Rows are points. The points of each table are mixes of a few directions, plus a little noise. How many directions does each table use, and how many do they share? Where both have some left over, give the other angles between the two spaces (their principal angles), to ten degrees, smallest first.
(in the rows, 100 means zero)

First:
[[117, 115, 24],
[115, 93, 142],
[155, 97, 136],
[80, 99, 97],
[34, 95, 101]]
Second:
[[51, 89, 144],
[155, 113, 50],
[65, 92, 131],
[129, 107, 74]]
Directions: first 2, second 1, shared 1

First:
[[88, 100, 100, 100, 88, 115, 113, 102],
[163, 103, 101, 99, 167, 20, 29, 89],
[110, 101, 100, 100, 110, 88, 89, 98],
[176, 104, 101, 99, 180, 5, 15, 88],
[71, 98, 100, 101, 70, 136, 132, 105],
[53, 97, 99, 101, 50, 159, 153, 108],
[82, 99, 100, 101, 80, 123, 121, 103],
[75, 99, 99, 100, 73, 132, 129, 104],
[94, 99, 100, 100, 94, 108, 107, 101],
[89, 100, 100, 100, 88, 114, 113, 102]]
Second:
[[161, 63, 58, 53, 50, 57, 153, 138],
[93, 130, 95, 103, 114, 110, 125, 101],
[90, 123, 96, 101, 105, 112, 124, 101],
[94, 136, 86, 94, 103, 115, 148, 109],
[52, 66, 131, 125, 77, 140, 55, 82],
[84, 72, 114, 106, 79, 114, 80, 95],
[150, 137, 95, 102, 174, 39, 63, 92],
[75, 76, 125, 119, 97, 115, 50, 83]]
Directions: first 1, second 3, shared 1

First:
[[120, 95, 67, 100, 140, 76, 120, 124, 63, 115, 92, 72],
[147, 81, 99, 103, 52, 69, 82, 97, 133, 87, 94, 92],
[88, 125, 116, 70, 79, 121, 85, 74, 127, 60, 87, 106],
[118, 93, 89, 99, 100, 108, 106, 104, 95, 113, 101, 59],
[86, 99, 92, 106, 131, 78, 108, 115, 76, 105, 96, 133],
[131, 87, 69, 105, 126, 77, 115, 123, 73, 117, 93, 68],
[99, 89, 93, 116, 118, 94, 111, 114, 81, 125, 109, 96],
[96, 103, 101, 101, 103, 78, 93, 104, 101, 86, 94, 134],
[16, 127, 176, 99, 52, 195, 77, 44, 152, 95, 136, 138]]
Second:
[[151, 118, 118, 80, 103, 157, 144, 119, 100, 140, 117, 44],
[84, 79, 128, 107, 106, 106, 72, 103, 86, 78, 97, 102],
[63, 68, 80, 97, 94, 44, 73, 84, 85, 68, 105, 112],
[118, 75, 151, 86, 109, 146, 97, 118, 72, 99, 117, 45],
[113, 161, 58, 120, 95, 97, 127, 93, 148, 130, 74, 157],
[94, 78, 73, 77, 92, 62, 110, 91, 85, 96, 122, 72],
[85, 108, 119, 125, 106, 110, 74, 101, 109, 86, 77, 140],
[93, 88, 80, 88, 94, 73, 104, 93, 93, 96, 111, 90],
[89, 57, 75, 66, 90, 52, 105, 90, 70, 87, 134, 52],
[107, 146, 84, 124, 101, 110, 110, 98, 136, 118, 73, 151],
[103, 123, 134, 128, 110, 143, 85, 110, 116, 100, 73, 135]]
Directions: first 4, second 3, shared 0; angles 30, 60, 90

First:
[[86, 83, 110, 104, 99, 126, 106, 113, 139, 99, 98, 111, 91, 78, 119, 110, 85, 94, 114, 97],
[76, 71, 118, 107, 98, 145, 109, 123, 167, 99, 97, 118, 84, 62, 133, 117, 73, 89, 124, 96],
[123, 128, 83, 93, 102, 56, 91, 77, 36, 101, 102, 83, 115, 136, 69, 84, 126, 111, 78, 104],
[133, 140, 75, 90, 103, 36, 87, 67, 5, 102, 103, 75, 122, 154, 54, 76, 138, 115, 67, 106],
[97, 96, 102, 101, 100, 106, 101, 103, 109, 100, 100, 102, 98, 95, 104, 102, 96, 99, 103, 99],
[116, 119, 89, 95, 102, 70, 94, 85, 55, 101, 102, 88, 111, 125, 78, 89, 118, 107, 84, 103],
[85, 82, 111, 105, 99, 128, 106, 114, 141, 99, 99, 111, 90, 77, 120, 110, 84, 94, 114, 98],
[88, 85, 110, 103, 99, 124, 105, 112, 135, 99, 99, 110, 92, 80, 117, 108, 86, 95, 112, 98],
[95, 94, 104, 101, 100, 109, 102, 105, 113, 100, 100, 103, 97, 93, 107, 103, 95, 98, 105, 99]]
Second:
[[98, 111, 105, 84, 104, 75, 81, 79, 52, 99, 108, 89, 116, 133, 76, 96, 103, 110, 82, 101],
[57, 42, 145, 107, 95, 151, 94, 118, 185, 95, 94, 121, 60, 71, 124, 116, 92, 117, 126, 112],
[109, 104, 97, 99, 100, 75, 91, 86, 70, 100, 99, 91, 98, 126, 79, 88, 128, 118, 89, 109],
[98, 93, 101, 105, 99, 110, 105, 106, 120, 100, 97, 104, 91, 90, 107, 101, 102, 101, 107, 103],
[80, 99, 106, 87, 106, 139, 108, 118, 128, 100, 111, 113, 125, 70, 133, 126, 31, 59, 113, 73],
[127, 131, 66, 108, 101, 102, 126, 115, 94, 105, 99, 98, 121, 78, 118, 101, 81, 65, 103, 82],
[108, 104, 94, 103, 98, 91, 102, 97, 91, 101, 98, 97, 99, 104, 94, 95, 110, 103, 97, 103],
[85, 102, 113, 81, 106, 96, 84, 88, 74, 98, 111, 96, 117, 119, 90, 106, 82, 99, 90, 95],
[139, 112, 73, 128, 90, 63, 111, 95, 86, 103, 82, 91, 72, 112, 80, 71, 173, 128, 95, 123]]
Directions: first 1, second 3, shared 1

First:
[[92, 106, 109, 106, 101, 79, 101, 92, 97, 105, 90, 99, 86, 106, 105, 84, 104, 96, 91, 100, 93, 102, 108, 97, 100, 86, 113, 107, 111, 99, 107, 96],
[81, 116, 104, 127, 97, 58, 110, 109, 105, 108, 116, 107, 91, 108, 100, 84, 123, 87, 100, 68, 103, 90, 103, 81, 101, 86, 122, 104, 111, 114, 98, 95],
[125, 97, 88, 95, 99, 138, 104, 101, 119, 106, 96, 95, 119, 96, 105, 126, 74, 116, 126, 102, 97, 108, 94, 111, 107, 129, 74, 86, 92, 111, 102, 98],
[86, 83, 103, 80, 105, 76, 101, 99, 68, 107, 112, 101, 76, 94, 101, 81, 97, 99, 80, 115, 107, 94, 125, 91, 98, 84, 119, 103, 108, 94, 84, 112],
[106, 89, 101, 67, 104, 138, 79, 98, 85, 76, 77, 93, 110, 86, 99, 112, 91, 103, 97, 150, 94, 107, 93, 133, 80, 105, 70, 105, 80, 83, 95, 101],
[103, 98, 94, 91, 99, 126, 89, 110, 101, 81, 102, 101, 119, 91, 92, 117, 107, 97, 107, 112, 104, 97, 83, 114, 87, 109, 77, 100, 80, 96, 93, 101],
[80, 108, 108, 102, 101, 66, 102, 103, 88, 102, 98, 101, 84, 99, 108, 79, 110, 92, 94, 105, 95, 95, 113, 100, 90, 84, 113, 108, 108, 106, 93, 96],
[127, 101, 95, 132, 96, 117, 113, 88, 138, 116, 111, 104, 113, 121, 90, 118, 94, 107, 107, 47, 107, 106, 83, 72, 135, 115, 111, 87, 110, 99, 128, 101]]
Second:
[[91, 109, 94, 126, 93, 74, 102, 111, 115, 111, 92, 100, 84, 107, 115, 76, 101, 88, 99, 94, 101, 115, 104, 101, 79, 85, 103, 103, 104, 102, 98, 101],
[159, 5, 115, 70, 100, 191, 102, 57, 71, 92, 107, 125, 122, 118, 32, 166, 93, 127, 98, 70, 105, 72, 99, 74, 189, 132, 113, 76, 80, 77, 136, 124],
[89, 123, 101, 87, 106, 93, 98, 104, 95, 93, 104, 92, 107, 88, 109, 100, 102, 103, 101, 115, 98, 96, 97, 108, 90, 103, 93, 105, 103, 105, 90, 90],
[94, 113, 100, 94, 102, 96, 99, 102, 97, 96, 101, 96, 103, 94, 105, 99, 101, 101, 101, 109, 98, 98, 98, 104, 95, 102, 96, 103, 102, 103, 95, 95],
[90, 120, 99, 94, 103, 90, 99, 105, 100, 97, 102, 94, 103, 93, 109, 96, 101, 100, 101, 110, 98, 100, 99, 106, 89, 100, 95, 104, 103, 104, 93, 93],
[97, 108, 102, 84, 105, 106, 97, 97, 92, 92, 105, 96, 109, 92, 98, 109, 101, 106, 100, 110, 98, 93, 98, 103, 103, 106, 94, 101, 100, 102, 95, 94],
[106, 82, 96, 126, 91, 92, 104, 102, 113, 113, 92, 106, 85, 115, 100, 88, 99, 91, 98, 82, 103, 112, 105, 93, 98, 90, 110, 97, 98, 96, 108, 110],
[97, 104, 99, 106, 99, 92, 100, 104, 104, 102, 99, 99, 97, 102, 105, 93, 100, 96, 100, 100, 100, 103, 101, 101, 93, 96, 100, 101, 102, 101, 98, 100],
[88, 121, 97, 102, 101, 83, 99, 108, 104, 100, 100, 94, 98, 95, 114, 89, 101, 96, 100, 108, 98, 104, 100, 106, 82, 95, 96, 105, 104, 105, 92, 95],
[89, 116, 97, 109, 99, 81, 100, 109, 107, 104, 98, 96, 94, 98, 113, 86, 101, 94, 100, 104, 99, 107, 101, 104, 83, 92, 99, 104, 104, 104, 94, 97]]
Directions: first 5, second 2, shared 0; angles 30, 50
